Each wall is flat, endless, passes through zero and stands at right angles to its row. A trip goes straight from one point to another. List the walls that it crosses, first one first.

Walls:
(1): 45 25
(2): 12 -32
(3): -80 21
(4): -33 20
(5): -49 -8
(6): 9 18
Trips:
26 -15 to 17 37 => 6, 2, 4
1 18 to -23 -53 => 5, 1, 6, 2, 4

Walls:
(1): 0 -56 67 -2 -12 -1 -8 -36 -15
(2): 8 23 -1 -2 55 -19 -22 16 -18
(3): -83 -31 40 -21 -48 -30 42 26 30
(4): -1 32 28 31 0 24 -53 15 -29
(5): 25 10 -7 44 -34 -21 6 -39 18
Trips:
-4 4 47 -8 23 46 73 5 1 to 15 -23 -19 29 -23 1 10 58 -73 => 4, 1, 3, 2
-42 64 -34 14 43 -1 4 18 -14 to -1 -12 -43 -1 -8 -7 -29 30 -16 => none
-2 -8 11 3 -14 8 -21 -22 -11 to -20 0 -36 23 28 61 33 23 30 => 5, 1, 4
32 -37 -1 34 -29 5 37 -19 9 to 31 4 28 -48 28 -14 -21 -2 -21 => 3, 2, 5, 4
32 32 -14 28 -20 17 25 -6 7 to 9 -6 -10 11 25 30 -31 34 -42 => 2, 5
-19 32 10 3 13 64 -36 1 -52 to -10 6 23 6 30 46 18 42 37 => 3

Walls:
(1): -56 5 -15 11 -18 41 -22 43 47 -7 -35 -2 -59 28 8 22 35 22 15 31
(2): -15 -9 -12 39 19 -15 -24 9 -21 17 14 7 -30 -70 -6 9 -57 28 -4 -2
(3): -21 15 -10 0 -12 -39 -29 -28 14 22 14 41 21 -39 54 23 -67 74 31 -13
(4): -27 20 4 21 -13 26 -64 1 -27 -17 16 12 0 22 -5 50 -4 -8 -18 17
(5): 22 -20 -19 -24 -19 26 -39 -14 13 26 -40 -8 16 -22 10 24 -3 11 -9 -54
(6): -60 -30 -23 25 11 52 -21 46 -25 -7 53 12 -30 -16 54 -45 -8 -44 -10 -7
(7): 11 -13 2 8 -40 32 -63 31 68 0 35 -36 4 -31 20 23 17 -24 -56 3
Trips:
49 6 88 -30 36 -3 -42 -26 8 -32 32 -5 -21 -27 46 -39 30 -26 -15 -55 to -14 -26 4 -5 29 1 -38 16 -36 46 3 -44 6 29 -61 39 25 7 -20 -20 => 4, 6, 2, 1
16 -41 24 24 -4 -49 -50 -4 -12 3 11 19 6 36 -10 32 -15 -44 13 33 to 2 22 -21 -4 -11 1 -6 -15 -40 -5 30 24 -19 13 -90 -32 -48 -28 8 -20 => 7, 6
-57 17 -18 -3 37 -15 -19 -29 -4 -36 26 38 6 -39 -31 9 -4 26 -50 23 to 20 -7 -45 5 -9 -5 52 -34 33 -12 26 32 60 -14 -17 -13 13 2 14 -45 => 6, 4, 5, 2
-48 13 -31 -35 8 -35 -23 -1 47 7 60 -46 0 -25 -27 -6 -6 12 10 -17 to -60 -17 2 -2 9 11 -52 -2 -64 -50 20 -27 -22 17 5 11 -14 31 28 -40 => 4, 5, 7

Walls:
(1): 0 -5 5 -41 17 12 -20 2 -48 95 -46 23 -43 -8 -2 -11 -15 10 1 -15 24 -5 -6
 -6 35 -11 0 -43 12 34 -3 19 49 -16 29 -28 6 -18 -37 19 -5 -12 14 -10 1
 20 -14 -42
(2): 54 20 4 -29 -17 -48 10 -5 -46 -1 -14 50 -14 22 28 22 -12 -41 21 -10 67
 11 -15 -25 10 54 88 9 10 1 51 42 17 -18 -6 -5 -43 -18 -47 19 -43 -76
 -18 -27 -17 20 -53 3
(3): -39 15 -31 19 -16 1 -25 -23 -35 39 -12 -8 -19 -56 -5 -7 28 17 -16 12 -15
 33 49 6 -13 28 21 -3 8 -38 42 14 27 9 43 1 -5 18 40 -13 9 -7 -2 9 -9 25
 50 15
(4): 32 -7 -28 28 0 39 12 -3 -38 25 15 -21 -38 1 -11 14 46 -2 -1 -7 -29 20
 -17 46 -35 -37 -35 28 -42 -20 37 -24 6 -18 36 -14 -83 -21 21 12 -27 12
 -69 -2 75 -36 5 -28
(5): -24 17 30 5 15 10 -3 -14 24 -63 8 27 1 41 8 -25 3 17 -7 -93 -2 -30 -78
 -19 22 27 26 -2 13 0 75 -11 -2 8 -22 -7 -40 26 7 0 21 37 -28 -44 -3 -5
 25 8
(6): 4 -28 -5 32 67 1 26 14 -53 10 -14 -42 22 -1 11 13 0 25 -40 -20 -22 12
 -26 -6 -33 -23 21 -15 -20 -31 2 4 -9 -3 -11 17 -2 -23 68 5 -10 11 -76
 -9 -19 -16 -12 1
Trips:
-30 13 24 54 -33 -13 26 -28 19 -11 -8 -25 15 -27 8 33 -1 -13 48 -12 -9 6
 20 -18 -3 44 27 -30 -14 20 24 -15 2 41 18 41 22 0 -45 26 32 -47 15 41
 -3 -23 47 0 to -31 39 -2 -8 -34 -40 33 -6 21 -22 -29 9 -35 -4 -44 -7 -25 -44 -30 -39 24
 12 -22 45 2 23 -8 -4 -4 15 -37 -13 -14 -23 35 -51 -10 31 -24 -33 -8 21
 -10 9 7 13 15 -2 => 5, 1, 3
-29 -7 -5 16 -9 17 30 47 -46 19 -9 3 -17 -27 -4 9 -70 41 24 8 19 19 -37
 -44 23 -17 41 21 -5 30 8 24 12 33 2 32 21 -16 -28 -21 17 -26 32 -47 17
 45 -1 3 to 12 20 -3 -9 4 22 18 8 -20 -28 28 43 -28 -19 -26 -27 4 20 5 -41 7 -34 12
 -46 -20 28 -18 36 -30 15 33 5 -23 -3 19 -22 5 -43 -3 -3 -26 15 -30 -23
 -51 5 -23 -69 => 5, 3, 6, 4
-2 1 27 1 4 10 19 26 -16 45 2 -43 -37 53 -31 2 -24 0 -29 16 63 68 -5 20
 -6 -12 -24 15 9 -14 24 -25 5 9 -17 -10 33 -14 27 10 -39 -20 -1 11 -33
 -32 4 -18 to 62 -25 -13 36 7 13 -33 -40 -16 -1 -24 -3 83 7 7 -38 32 -5 -21 12 -68 -52
 -11 38 -12 -20 15 -1 15 3 -18 47 -11 -15 -30 -6 31 -6 25 0 32 -4 17 49
 -12 -37 -16 24 => 2, 1, 4
-1 -8 -40 16 -7 -23 -36 -16 30 32 12 10 -27 -18 0 -6 -18 21 -10 28 -49 0
 38 10 -43 -6 -3 0 -27 -7 11 -12 -48 12 -25 -36 -53 -6 -30 -29 2 -2 10
 -31 16 27 -5 2 to 10 9 13 -44 29 4 -4 4 10 25 0 14 19 10 -22 -40 -64 3 8 -43 6 23 -7 24 -5
 -14 5 -13 12 16 30 2 11 -40 69 -22 -20 -27 77 -3 -33 -7 -19 -12 -27 48
 -2 28 => 1, 6, 2, 5

Walls:
(1): 9 -17 -16 9 -10 -8 -34 -46 -6 -14 5 -50 7 -16 -31 -44 -34 15 58 29 -13 3
 14 4 -8 7 3 37 -7 3 6 7 -34 -20 46 1 -16 1 -32 -42 42 -17 -49 19 46 44
 -39 8
(2): 54 -9 18 25 -8 -12 -34 20 -25 -27 -52 11 -35 0 -30 -58 -12 20 -38 6 -5
 -32 44 57 39 17 10 -24 4 -22 -61 -14 -38 30 19 5 -12 33 37 -14 -28 14
 29 63 7 24 -22 11
(3): 38 65 18 28 -13 -46 -10 -3 -3 -31 -30 23 -10 16 11 -57 9 -18 10 0 18 -7
 -10 -11 0 -28 -23 -25 -52 45 -18 -11 55 2 -15 -40 14 -41 27 -20 -16 47
 27 39 4 -34 25 31
(4): 7 -38 41 -38 15 -24 -53 -22 -9 19 -1 -15 41 -1 -49 -4 34 2 10 28 77 -10
 25 -3 -1 -34 -31 9 3 -18 6 -9 31 18 -15 7 -1 -16 -40 39 -43 -5 32 36 12
 25 35 26
(5): -4 -29 53 47 -49 16 78 16 55 -18 19 -15 0 -8 9 -35 38 1 13 -2 46 -32 -1
 6 -16 20 -47 46 -51 -59 5 19 -8 2 23 -1 21 23 -16 -21 -7 -23 31 1 -22
 -23 42 22
(6): 21 34 30 -1 -22 -27 -5 -46 9 -7 36 13 -37 -3 8 6 18 11 -5 -11 20 17 -38
 4 31 42 49 52 15 39 14 -44 -17 6 39 75 -18 2 54 9 -18 -31 16 -12 -18
 -28 26 23
Trips:
15 -20 14 -12 1 -55 -11 4 -34 1 15 11 10 13 14 -8 32 -12 -38 37 -22 55
 16 -72 -45 -22 26 3 -22 -7 -27 53 -14 -63 8 21 38 8 -6 16 11 5 33 -11
 -9 -2 37 44 to 38 17 -14 39 -4 -26 -16 39 34 53 -6 -24 14 1 0 27 4 38 -24 -26 3 27 -42
 0 -23 10 6 -37 7 -23 17 5 5 -36 -4 0 20 -26 16 -36 20 -36 78 8 -17 16 5
 -26 => 4
24 0 22 -37 1 -9 -2 12 -43 -26 8 -9 18 -25 32 29 18 43 -13 -20 35 -23 21
 -2 20 12 24 18 -46 -2 -26 -28 36 -34 27 5 18 -3 -51 -32 -8 20 -34 -15
 -68 -47 -27 20 to -15 -4 -45 6 1 24 26 -10 8 -12 -10 0 35 -56 -26 -7 44 -29 -41 11 16 -8
 -6 -7 5 -8 -4 25 -10 25 23 0 5 15 -26 -7 -16 1 19 13 25 8 31 51 -18 9
 -14 -4 => 6
-17 -21 36 41 -15 -9 18 36 -16 12 1 -50 18 -33 -34 -19 -14 1 -2 3 -28 19
 -18 -44 43 44 -33 -1 -35 15 -51 4 26 -6 -1 32 -71 57 44 22 -7 -26 13
 -39 23 -34 37 23 to -4 54 -3 8 30 20 11 49 -43 -14 -33 -67 15 -26 15 67 31 1 -8 4 19 0 -6 23
 -37 -6 5 1 -6 46 -41 -22 -29 0 -12 -30 -11 -3 78 -45 56 43 3 21 6 -5 25
 28 => 3, 5, 6
23 23 -51 17 1 22 5 5 -12 -10 7 -38 26 21 -12 -19 29 51 -10 23 24 -6 50
 -64 -43 16 31 -26 -63 -13 8 -17 -29 -20 16 24 16 14 -21 35 -10 19 -39 4
 -10 16 -14 -22 to -36 13 -23 -26 -2 14 -2 -5 -49 -40 58 0 -27 25 51 -24 -20 -20 19 -51 -18
 43 0 -30 27 -11 19 -14 -6 -33 34 -9 11 12 -4 -18 78 -38 -40 -1 13 25
 -31 -24 -36 6 -29 0 => 4, 5, 1
3 -15 13 -10 -20 -45 -23 42 -31 -37 -48 -5 1 -38 54 63 6 -25 47 -14 6
 -10 -2 -32 26 13 -8 -44 13 12 2 20 9 20 50 1 -43 44 18 -11 27 15 -53 13
 0 -24 43 11 to -5 37 -25 14 -2 37 -56 -2 -42 -33 45 2 35 2 40 11 -8 4 -4 -1 32 -42 -6
 -21 -15 47 -30 8 27 1 -16 21 13 -27 -2 -22 49 -38 3 50 -5 -42 46 -5 -21
 -37 3 0 => 2, 4, 5
5 7 -43 45 21 20 -23 -16 24 -4 -3 1 -1 -12 11 -3 -1 -33 -44 15 -13 -28 0
 38 18 -35 13 -15 23 -9 18 -39 1 -4 19 13 38 0 -44 -15 -29 11 38 35 57
 24 4 -2 to 16 -1 12 27 38 -13 -3 22 18 32 32 18 18 -7 16 -17 -2 -26 15 0 -32 -26 15
 18 16 32 -40 45 -18 29 11 -8 4 -1 -3 14 -10 14 11 14 20 54 -6 -18 -21 7
 4 5 => 4, 5, 6, 1, 2
-15 8 28 0 2 6 -10 -19 -6 -41 4 -58 -42 32 25 -5 30 62 60 7 3 -11 -30 -2
 2 20 3 11 -15 28 34 16 -11 55 0 29 -11 -10 2 41 31 29 -81 38 9 18 -30
 26 to -20 76 49 -27 -13 -39 -6 -24 27 -23 3 16 -8 4 37 20 11 -2 -26 15 13 20
 -21 11 1 -17 31 -50 32 -31 -4 11 -62 22 3 -35 -41 15 41 8 -25 19 3 -28
 5 -9 -47 -8 => 3, 2, 1

Walls:
(1): 25 33 8 23 63 -34 41 -12 -22 -54 35 58 28 16 -15 -17 11 -55 6 -4 -10 -17
 18 -27 4 -13 17 24 5 -42 13 7 3 2 -5 4 51 -28 16 -31 32 -21 -13 25 -7
 24 -15 1
(2): 16 -26 -9 -2 -8 -55 -25 33 37 8 16 -59 41 57 6 27 -4 11 -44 -43 -27 9 -9
 1 2 -21 -29 -2 -19 -27 27 -20 11 83 -17 71 -1 -36 14 10 13 -24 -19 16
 -31 -35 -1 -26
(3): 11 -6 -8 50 73 18 18 33 -68 8 19 -45 -15 18 13 -10 18 -49 -15 39 6 56 -5
 19 -14 -37 75 0 -42 63 -20 52 61 -17 39 16 -12 0 16 -27 23 0 23 -5 6 -8
 -39 -32
(4): 46 11 4 -24 19 -4 21 19 -64 1 -54 -6 25 21 57 -23 -10 47 -25 47 38 27 10
 56 34 -4 4 14 -5 -18 -9 8 29 1 -28 3 16 -19 14 38 12 -13 26 -64 40 51
 19 -39
(5): -46 78 18 35 4 -12 -9 -18 -2 -2 6 -2 9 -11 -20 -17 -26 66 12 -10 -47 12
 10 8 -28 31 -28 0 -37 16 30 20 -11 -7 -8 -9 31 -10 -27 10 16 23 -47 36
 -7 2 18 -9
(6): -3 25 -19 4 31 1 4 39 -11 3 -31 16 19 12 -61 -35 19 -40 -11 -1 1 7 28 12
 -36 0 40 2 7 11 -35 -42 6 4 13 35 39 49 35 -25 11 11 -9 58 14 -34 3 26
(7): -12 20 -26 26 14 -23 29 -41 37 -28 44 50 25 38 16 36 36 -8 -36 -4 -55 28
 18 -35 17 17 -6 -7 -10 80 44 4 38 16 36 -9 5 5 48 22 -58 -30 -22 21 -34
 16 -45 -75
(8): -6 -7 -39 -26 42 11 -35 34 -21 29 28 55 34 25 25 -56 -15 37 0 49 39 7
 -31 65 -91 -23 38 -26 -10 2 -32 54 15 -38 19 20 -30 -7 12 -4 22 12 -28
 -50 15 0 46 -6
(9): 6 38 -29 -6 -33 18 6 42 -18 -2 -12 -20 -35 -10 23 -7 -23 0 -21 25 23 14
 74 54 -31 13 34 6 -24 7 -14 -18 35 30 -12 -23 2 -11 18 2 5 -44 -18 1 -2
 -9 33 10
(10): -2 -1 13 46 55 -2 18 -18 -41 -66 10 -14 32 32 -26 -18 -12 -11 -61 -25 3
 3 -47 -8 63 -51 44 -11 13 2 45 -8 35 -44 -30 16 -7 -46 -28 3 23 -9 -8
 -70 14 -11 74 20
(11): 38 45 -58 -53 36 6 25 -25 11 16 -2 11 -11 11 36 -31 -14 -12 19 -10 32 0
 -21 16 -25 8 14 -22 -54 -48 -38 31 16 -3 8 -6 -23 37 21 3 -28 -12 -53
 16 17 -33 -13 13
Trips:
0 -16 -28 4 -33 -5 -18 -18 -18 -22 34 -10 17 15 -23 -44 21 -21 -43 36 71
 38 -2 -30 -14 -1 -10 -1 -36 27 -13 0 11 -39 -39 36 -84 -17 -60 -34 28 0
 38 -19 -69 -5 -7 -2 to 5 -14 -7 -6 3 -24 -10 12 -7 -19 19 -13 -17 27 30 -11 -5 -28 -35 11 20
 -19 -15 -79 -15 42 -11 -26 16 3 19 20 12 -10 68 26 21 26 3 -34 14 46 -5
 -23 -25 -36 -9 17 => 7, 1, 6, 11
-29 31 5 -19 5 -7 15 49 17 -1 8 -4 0 26 -64 68 -21 -28 25 26 43 -25 32
 49 27 -10 -18 28 -30 -7 11 -52 -47 69 -15 20 -5 41 -26 -17 -6 -5 -24
 -44 3 -9 -8 10 to -17 0 32 55 0 -38 -35 -52 -24 -52 -25 -16 -37 22 4 -19 40 -50 2 14 59 8
 3 -8 -78 -36 4 -8 7 23 29 -56 11 24 68 2 7 4 5 21 24 -49 27 -21 -21 31
 -10 13 => 1, 3, 10, 7, 2
